Each row is a point. To make a cloud, some directions were put in groups of two or more. Within a group, all points are equally far from the middle, so they leave a hole (a ring in 2 directions, a hollow ball in 3). The other directions are filled evenly. Then the cloud was stretched, turned, moved and blurred a little. Count the holes, and give their numbers of directions, smallest first.
(in the rows, 128 means zero)

Cloud, 13 rows:
| 177 | 150 |
| 144 |  96 |
|  68 | 115 |
| 124 |  94 |
| 178 | 119 |
|  51 | 149 |
| 181 | 141 |
|  79 | 184 |
| 170 | 109 |
|  95 | 188 |
|  53 | 138 |
| 172 | 160 |
| 114 | 188 |
Holes: 1 (2)

Cloud, 31 rows:
| 222 | 147 |   7 | 129 |
| 163 |  98 |  68 | 104 |
| 210 | 164 |  51 | 116 |
|  84 | 141 | 140 |  79 |
| 160 | 175 | 155 | 165 |
| 126 |  99 | 123 | 157 |
|  94 | 123 | 211 | 153 |
| 126 | 104 |  95 |  59 |
| 143 | 102 |  77 |  89 |
| 123 |  93 | 164 | 104 |
| 154 | 147 |  52 |  97 |
|  97 | 111 |  52 | 112 |
|  98 | 134 |  34 | 136 |
| 156 | 136 |  18 | 118 |
| 103 | 130 |  50 |  80 |
| 117 |  93 | 112 | 161 |
| 158 | 181 |  91 |  63 |
| 185 | 122 | 118 | 141 |
| 199 | 106 | 121 | 135 |
| 149 | 119 |  76 |  88 |
|  99 | 192 |  92 |  88 |
| 158 | 186 | 178 | 141 |
| 178 |  81 |  71 | 120 |
|  79 | 175 | 125 | 103 |
| 181 | 199 | 200 | 161 |
| 127 | 100 | 122 | 147 |
|  86 | 154 | 150 | 132 |
| 155 | 116 | 126 | 131 |
| 156 | 134 | 133 |  77 |
|  90 |  88 | 140 | 121 |
| 143 | 169 | 120 |  60 |
Holes: 0

Cloud (53 x 6):
| 117 | 137 |  92 |  61 |  74 |  73 |
| 206 | 108 | 136 | 161 | 143 | 144 |
| 103 | 115 |  76 |  83 |  79 |  66 |
| 117 | 141 |  93 |  53 |  81 |  76 |
|  91 |  63 |  63 | 115 | 103 | 152 |
| 138 | 158 | 140 |  53 | 161 | 103 |
| 160 | 123 | 154 |  56 | 174 | 161 |
|  49 | 110 | 153 | 103 |  86 | 133 |
| 117 | 121 |  42 |  62 | 126 |  91 |
| 146 | 149 | 181 | 106 |  50 |  87 |
| 198 | 118 | 141 | 141 |  69 | 146 |
| 120 | 113 |  31 |  91 | 169 | 106 |
| 155 | 123 | 164 |  87 |  55 | 195 |
| 124 | 123 | 124 |  49 | 160 |  90 |
| 127 | 123 |  95 | 189 |  80 | 100 |
| 122 |  64 | 113 |  74 | 184 | 123 |
| 128 | 115 | 191 |  72 |  70 | 176 |
| 168 |  98 | 186 | 156 |  99 |  98 |
| 163 | 147 | 109 | 161 |  73 |  69 |
|  69 | 138 | 145 |  73 | 154 | 148 |
| 122 |  81 | 183 | 201 | 125 | 146 |
| 159 | 109 |  98 | 195 | 147 | 145 |
| 121 | 189 | 151 | 175 | 118 | 123 |
| 147 | 125 | 202 | 163 |  75 | 206 |
| 157 | 193 | 144 | 119 |  29 | 138 |
| 142 | 132 |  92 | 199 | 124 | 117 |
|  59 | 108 | 159 | 137 |  71 | 120 |
| 125 |  97 | 149 | 174 | 182 |  98 |
| 125 | 186 |  95 |  36 | 118 | 118 |
| 166 | 133 | 101 | 109 |  46 | 118 |
| 150 | 149 |  76 | 140 | 167 |  71 |
| 149 | 211 | 172 | 154 |  70 | 125 |
|  99 | 176 | 131 |  59 |  58 | 123 |
| 163 | 158 | 201 | 125 |  60 |  97 |
| 128 | 124 |  36 |  75 | 156 |  99 |
| 155 |  87 | 100 |  97 |  71 | 142 |
|  89 | 105 | 152 |  83 | 171 | 195 |
| 115 | 147 | 118 |  93 |  52 | 192 |
| 199 | 112 | 159 | 138 |  72 | 154 |
| 157 |  89 | 139 | 129 | 198 | 116 |
| 195 | 139 | 207 | 142 | 117 | 124 |
| 135 |  98 | 154 | 181 | 178 | 186 |
| 145 | 130 |  62 |  47 | 109 | 133 |
| 143 | 160 |  62 |  50 | 140 | 101 |
|  96 | 101 | 107 |  91 |  79 |  59 |
| 195 | 135 | 214 | 140 |  96 | 141 |
|  88 |  79 | 130 | 118 |  88 | 205 |
| 106 | 107 | 158 | 194 | 107 |  83 |
| 119 | 100 | 102 | 184 |  73 | 147 |
| 115 | 174 | 173 | 154 | 152 | 132 |
| 119 | 114 | 149 |  55 | 115 | 212 |
| 100 |  71 | 142 | 114 |  85 |  77 |
|  96 | 164 | 158 |  67 |  57 | 122 |
Holes: 3 (2, 2, 2)
